Every row gives one point. Each copy is the shape, with its points in the same order, stretched, turned, moved and blurred by noise. Say if it was mirrored as well.
(in the rows, 128 means zero)

Shape (6 x 3):
[[164 153 148]
 [137  77 138]
 [131 113 137]
 [114 146  71]
 [114  92 121]
 [163 162  92]]
Copy 1, 6 rows:
[[154 151 132]
 [159  75 162]
 [142 108 147]
 [105  95  82]
 [134  75 147]
 [140 135  83]]
Copy 1 is: only turned
Copy 2:
[[171 164 118]
 [143  82 127]
 [136 119 126]
 [108 138 194]
 [117  93 140]
 [165 163 175]]
Copy 2 is: mirrored
Copy 3:
[[164 148 178]
 [122  76 146]
 [134 112 140]
 [159 127  70]
 [116  97 116]
 [197 139 128]]
Copy 3 is: only turned
Copy 4, 6 rows:
[[166 137 140]
 [141  81 178]
 [137 109 155]
 [113  98  86]
 [107  83 161]
 [166 125 103]]
Copy 4 is: only turned

Shape (9 x 6):
[[ 91 129 121  92 101 146]
 [143  91 122 156 112 125]
 [ 66  89 154  95 154 128]
 [128 109 151 106 148 145]
 [156 183 121 152 143 161]
 [129 159 150 123 101 104]
 [118 172  97 154 156 191]
 [100 132 103  65 163 108]
 [136 146 165 137 117 202]]
Copy 1:
[[ 88 131 131  88  91 149]
 [144  74 132 130 111 122]
 [ 50 110 139 124 153 151]
 [117 120 133 112 156 153]
 [169 154  89 140 116 150]
 [134 158 148 129 109 100]
 [134 138  59 140  98 187]
 [ 81 134  87  83 154 114]
 [150 151 145 129 112 200]]
Copy 1 is: only turned
Copy 2, 9 rows:
[[ 88 127  92 113 109 129]
 [151 103 121 181 112 117]
 [ 70  68 139 109 145 125]
 [125  93 130 118 131 151]
 [158 177 117 151 162 163]
 [137 158 131 110 120 102]
 [115 167  95 165 173 186]
 [114  91  74  84 165 120]
 [120 153 150 139 108 194]]
Copy 2 is: only turned
Copy 3, 9 rows:
[[ 99 151 123  86  99 146]
 [143  89 140 123 126 133]
 [ 63 144 176 117 121 188]
 [129 142 171 112 135 176]
 [167 148 106  96 179 138]
 [133 157 148 112 126 101]
 [131 134  84  84 181 166]
 [ 94 181 133 147 111 194]
 [153 134 149  44 160 141]]
Copy 3 is: mirrored
Copy 4:
[[129 136  91  99 101 134]
 [127 106 142 158 125 122]
 [107 110 135  58 146 127]
 [151 119 151  92 131 129]
 [180 180 128 154 137 136]
 [142 160 131 125  98  86]
 [161 179 102 148 158 174]
 [166 121  80  79 147  96]
 [152 163 162 119 103 175]]
Copy 4 is: only turned

Shape:
[[114 122  89 144 125 161 130 133 141]
 [ 78 145 100 103  96 156 101 181 147]
 [140  92 107 121 109 170  91 117 111]
 [129 175 104 163 162  95 140 138 167]
 [142 141  89 159 153 142 132 178 150]
 [164  87 119 142 164 120 110 143 160]
 [162 116 143 121 159 126 149 117  98]
 [104  99 150 182  93 142  71 120 104]
 [108 165 166 145  88 186 114 151 145]
 [139 110 123 196 132 163 144 185  83]
 [122  81 154 154 162 176 121 161 176]
 [115 109 113 138 171 168  63 148 107]]
Copy 1, 12 rows:
[[123 137 100 118 128 167 128 136 114]
 [126 136 142  75 124 188 104 149 134]
 [144  88 108 106 115 161 116  95  99]
 [135 184 115 155 162 137 120 160 139]
 [141 170 112 133 164 163 144 147 105]
 [152 104 103 142 176 124 137 129 116]
 [149 137 135 135 141 107 145  77 115]
 [108  62 157 149 112 163  82 121 113]
 [119 120 156 137 124 210 125 102 170]
 [110 125 159 139 143 171 160 128  66]
 [116  79 108 126 181 155 164 129 147]
 [118 109 137  84 174 162  86  99  73]]
Copy 1 is: only turned
Copy 2 (12 x 9):
[[114 139  83 133 154 161 119 104 151]
 [ 93 125  84 115 126 174  79 165 154]
 [106 123 131 125 143 185  92  70 138]
 [169 157  95 141 160  95 120 144 177]
 [168 132  78 134 182 153 104 139 149]
 [162  86 133 133 177 144 105 101 160]
 [151 130 150 118 162 117 127  86 105]
 [ 93 126 158 201 137 179 104 108 137]
 [118 146 129 144 105 189 143 174 138]
 [152 134 104 194 195 178 117 126  74]
 [120  75 129 136 189 187 149 145 160]
 [ 99 130 146 133 209 179  74 113 151]]
Copy 2 is: only turned
Copy 3, 12 rows:
[[144 119  93 140  87 149  99 136 155]
 [115 127 135 127  83 161  84 199 140]
 [146  78  97 130 112 142  66 123 117]
 [145 162 108 120 140 102 146 151 182]
 [157 132  88 114 124 148 141 171 155]
 [129  74  98 114 164 140 131 139 159]
 [137 123 133 109 147 120 135  86 102]
 [113  97 112 209 133 116  75 136 116]
 [157 138 189 178 106 153  85 154 130]
 [157 121  82 177 115 149 155 152  85]
 [121  76 130 158 147 203 128 136 162]
 [125 115  74 133 155 177  69 148 126]]
Copy 3 is: only turned

Shape, 15 rows:
[[ 84  99 107 130 140  92 156 125 188  84 147  91]
 [137 173 153 165 155 125  85 120 103 174 108 148]
 [113 169  89 129 137 133  98 139 121 152 112  79]
 [168  99 166 116 132 161  90  96 153 134 115 131]
 [151  84 112  91 158  82 102  80 127  86 155 173]
 [153 102 103  98  93  99 166 120 183 166 165 104]
 [ 83 119 126 109 127 151  88  96 150 158 156 145]
 [146 130 140 108 106 140 166 149 123 110 187 131]
 [ 93 151 128 140  87 167 114 156 163  83 179 144]
 [110 114 145 156 137 142  91  70 117 130 126  94]
 [168 168 110  79  97 127 132 100 182 114 165 169]
 [142  89 151 152 100 144 156 127  95 147 101 157]
 [ 88 143 107 117 166 163 142 107 112 110 164 150]
 [165 168 110 123 170 155 132 161 110 124 153 122]
 [ 85  88 182  71 153  84 117  80  93 139 105 112]]
Copy 1:
[[106  96 126 150 120 102 131 173 202  68 176 100]
 [135 146 167 136 139 126 116 136  76 175 117 162]
 [109 115 117 195 146 127 138 164  75 121 135  87]
 [147 113 131 116 106 114  87 109 119 116  64 144]
 [116  62 138  99 167 101 112 139 146  77 116 210]
 [119  60 108 137  97  75 184 179 157 122 102 106]
 [ 64 102 150 166  80 138 110 127 121 108 111 153]
 [139  85 146 101  94 159 177 136 124 101 144 117]
 [141 137 123 169  57 193 147 130 148  81 167 142]
 [110 131 148 147 106  78  89 114  96 105 135 127]
 [153 109 125 157 125 147 199 135 141  92  78 172]
 [133 141  98  58  93 110 115 118 109 165 147 137]
 [ 83  88 155 147 132 170 149  98 130 117 176 137]
 [161  76 152 150 159 177 147 128  90 141 140 116]
 [ 46 128 184  55 145  75 102 136 110  90 115 114]]
Copy 1 is: mirrored
Copy 2, 15 rows:
[[124  84 120 145  99  57 138  97 191 107 135 131]
 [118 129 132 136 184 157  90 143  81 171 101  96]
 [ 82 123 100 131 120 116 118 130  83 119 104  90]
 [158 110 155 104  99 163 132 133 128 163 108  93]
 [147  64 159  76 125 104  92 118 115 141 146 168]
 [165 118  91 146  79  93 172 112 117 158 166 138]
 [ 94 125 111  73 129 145 152 141 139 177 118 130]
 [143 139 132 148 111 113 124 175 136 120 184 133]
 [ 91 149 126 149  92 142 101 176 195 127 139 129]
 [ 91 107 162 110 132 143 140  99 119 149 120  80]
 [170 167 111  98  97 132  97 120 124 142 136 174]
 [133  97 162 184 140 171 171 159 123 135 125 131]
 [113 140 128  94 159 143 125 147 148  85 148 126]
 [144 128 102 130 143 138  75 172  97  88 147  94]
 [112  86 188  92 151  71 171 140  88 158  92 124]]
Copy 2 is: only turned

Shape, 17 rows:
[[ 85 162  79 161 117 148 154 125 159 150 159  86]
 [103 132 103  95 152 181 147  84 105  80 152 169]
 [155 113 134  96  71 112  98 116  99 119 114 149]
 [111 103 127  52 108 176 129 118 136  93 120 137]
 [ 80 171  87 126 167 127 161 140 132 175 167 125]
 [ 96 134  92 155 167 124 121 132 143 166 170  89]
 [107 117 130 139  93 110 114 157 125  95 125 157]
 [154 116 120 129  78  84 113 142 100 109  96 148]
 [106 132  76  59 159 144 162  93 168  90 150 191]
 [ 94 154 147 131 125 138 162 126 158 122 206 107]
 [159 118 117 135  86 144 102 167 123 138 132 166]
 [172 145  91 161 117  91 102 164 128 127 144 108]
 [153 126 152 110 109 144 143 141 121  91  90 143]
 [141  86  66 160 127  89 116 176 115 149 137 117]
 [175  99 126 172 114  71  95 157 127 147 100 146]
 [110 153  80 140 150 103 100 180 127 144 154 101]
 [110 133 121 105 120 148  96 111 150  99 119 160]]
Copy 1 (17 x 12):
[[126 192  44 178 109 123 107 122 164  79 103 111]
 [135 208 175  88 160 142  93  64 119 137 116 146]
 [110 124 146 108 110 124 126  98  85 207 174 104]
 [133 176 136  43 116 151 117  78 125 166 164 121]
 [129 225  99 174 112 150 141 139 129  58 115 164]
 [107 177  76 191 122 157 138 167 172  83 131 150]
 [154 131 142 124  95 117  81 136  99 162 158 114]
 [142  95 129 128 106 116 110 126  67 201 156 122]
 [184 207 142  76 145 148  98  14 133 106 162 176]
 [122 185 107 157 143 106 108 126 146  57 156  82]
 [145 150 134 125 102  84 146 120 117 199 155 119]
 [159 118  81 198 142 127 141 147 119 170 141 111]
 [156 107 149  68 132 118 131 113  95 161 123 104]
 [133 124  64 178 118 117 131 170 120 164 158 181]
 [142  69 115 169 101 108 145 171 111 173 152 148]
 [155 184  81 196 117 170 133 178 131 131 143 137]
 [155 163 150 104 103 162 101  88 140 159 148 118]]
Copy 1 is: mirrored
Copy 2 (17 x 12):
[[132 148 115 131  93 140 107 121 132 122  57  93]
 [115 140  64 186 123 148  58 122 152 131 183 101]
 [141 118  64  98 144 103 100 167 149 111 151 198]
 [108 103  91 127 124 116  73 144 202 103 177 143]
 [108 188 118 119 138 137 102 135 124 155  82  58]
 [129 140 131 128 132  97 132 150 118 145  67  64]
 [109 113 117 122 125 144 112 196 134 136 152 171]
 [131 117  86 106 134 119 143 176 129  94 148 193]
 [ 64 174  47 184 142 131  84 123 184 130 151 103]
 [ 82 123 129 131 120 146  63 119 113 179 104 102]
 [164 129 119 130 159 138  93 168 167 117 135 188]
 [136 126 128 138 161 112 148 149  96  78  89 145]
 [116 108 128 128 119 137 110 134 149 102 194 181]
 [145 118 102 114 165 123 183 184 131 105  88 119]
 [150 126 129 110 155  99 184 180 125 124 126 181]
 [113 147 143 119 151 109 132 177 105  96  84  97]
 [115 139 104 154 124 107  80 164 164 118 150 155]]
Copy 2 is: mirrored
Copy 3:
[[109 121 106 124  89  78 120 133 171 170  78 130]
 [ 59 119 178  99 154  96 149 136 100  99  72 112]
 [138 134 143 150 122 160 131 116  89  96 129 122]
 [ 99  87 182 121 136 129 100 116  79 109  93 112]
 [ 63 161 118 132 127  82  98 144 161 157  81  98]
 [ 88 132  93 117 109  76 100 146 157 149 118 143]
 [130 128 163 143 104 125 120 152 146  86 114 130]
 [147 133 133 155 127 162 134 143 126  83 126 114]
 [ 75 119 177 105 150  79 135 110 117  95  89  52]
 [106 140 162 118 114  65 136 132 150 187 119 130]
 [ 99 121 152 143  90 159 123 108 148 101 141 138]
 [129 142 101 113  96 147 133 145 158 128 152 124]
 [120 105 174 124 158 161 129 123 130 106 106 123]
 [ 94 104  89 149  92 135 121 164 160 104 153 123]
 [140 130 101 150 122 153 125 130 169  78 168 142]
 [101 151 105 110  91 120  84 174 155 132 118 117]
 [124 126 161 107 121 113 105 116 122  82  95 124]]
Copy 3 is: mirrored
Copy 4 (17 x 12):
[[ 77 145 116 169 110 101 112  85 120 125 105 144]
 [119 182 131 164 172 161 128  83 139 152 161  94]
 [121 136 154  81 110 183 128 151 123 110 132 138]
 [126 186 156 128 117 159 140  77 180 102 125  75]
 [130 156 115 159 114  95  94  84 104 169  96 142]
 [103 125 158 167  92  87  99 108 113 152 113 129]
 [106 101 160  77 135 154 115 112 110 127 111 131]
 [118  93 141  80 124 186 123 157 106 128 104 148]
 [153 172  84 166 144 158 100  50 164 138 162  72]
 [ 95 144 127 138  97  67 162  66 113 108 133 114]
 [125 140 169 112 130 162  96 131  91  93 107 136]
 [ 96 109 139 134  97 143 111 154  78 120  93 115]
 [127 139 139 118 154 159 152 139 142 109 103 115]
 [121  79 181 148  81 154  90 124  83 146  85 133]
 [129  61 162 101 116 150  90 186  86 125 104 152]
 [ 99 126 153 133  96 121  95 113  97 155  80 108]
 [112 155 139 112 146 153  97 121 152 117 145 102]]
Copy 4 is: mirrored
